Each row is a point. Two turns around zero, p and q, are shown by what they do to some points. Where does a point land after both, in the order given? Backwards means that the second turn is done in reverse. Each puzzle has new turns, and all numbers are rounded.

Turn p:
[ 41 -35] -> [ 25 -48]
[1 6] -> [3 5]
[-9 -8] -> [-11  -4]
[-24 -12] -> [-27  -2]
[-9 49] -> [10 49]
Turn q:
[48 16] -> [50 -8]
[ -6 -15] -> [-12 -11]
[-34 -23] -> [-41  -5]
[-8 22] -> [ 3 23]
Where do these land?
q, then p: [-10  27] -> [14 25]
q, then p: [ 33 -11] -> [ 13 -32]
q, then p: [-35  19] -> [-9 39]
p, then q: [ 12 -36] -> [-19 -33]

Turn p:
[-15  15 -32 -31] -> [  7   2 -48  -8]
[22 20  8 45] -> [ 28  -9  42 -18]
[-37  19 -22  13] -> [ 40  18 -19  11]
[ -1  -7  21 -18] -> [-25  13   1   0]
[ 31 -48  25  -8] -> [-50 -24  25  17]
Turn q:
[ 28  21  36 -16] -> [  1  33 -34 -23]
[-42 -36 -48  10] -> [  5 -41  56  25]
[-34  -1 -13  30] -> [-30 -28  20  13]
[ 14 -18  12  16] -> [-5 20 -2 22]
[ 38  34   7 -11] -> [ 14   7 -48 -14]
[ -4   0   7 -29] -> [ 14   9   8 -24]
Where do these land?
q, then p backwards: [-14  -7   6  20] -> [  5 -20  16  -4]
q, then p: [ 16   2 -17  45] -> [ 34 -14  13  33]
p, then q: [-15  40 -41 -29] -> [ 56 -32 -11   4]
p, then q: [22 35 48 -4] -> [ -1  15   0 -62]
q, then p: [ -9 -47   5 -19] -> [-10  21  35 -30]
p, then q: [  0 -23  -2 -14] -> [-13 -13  17  10]
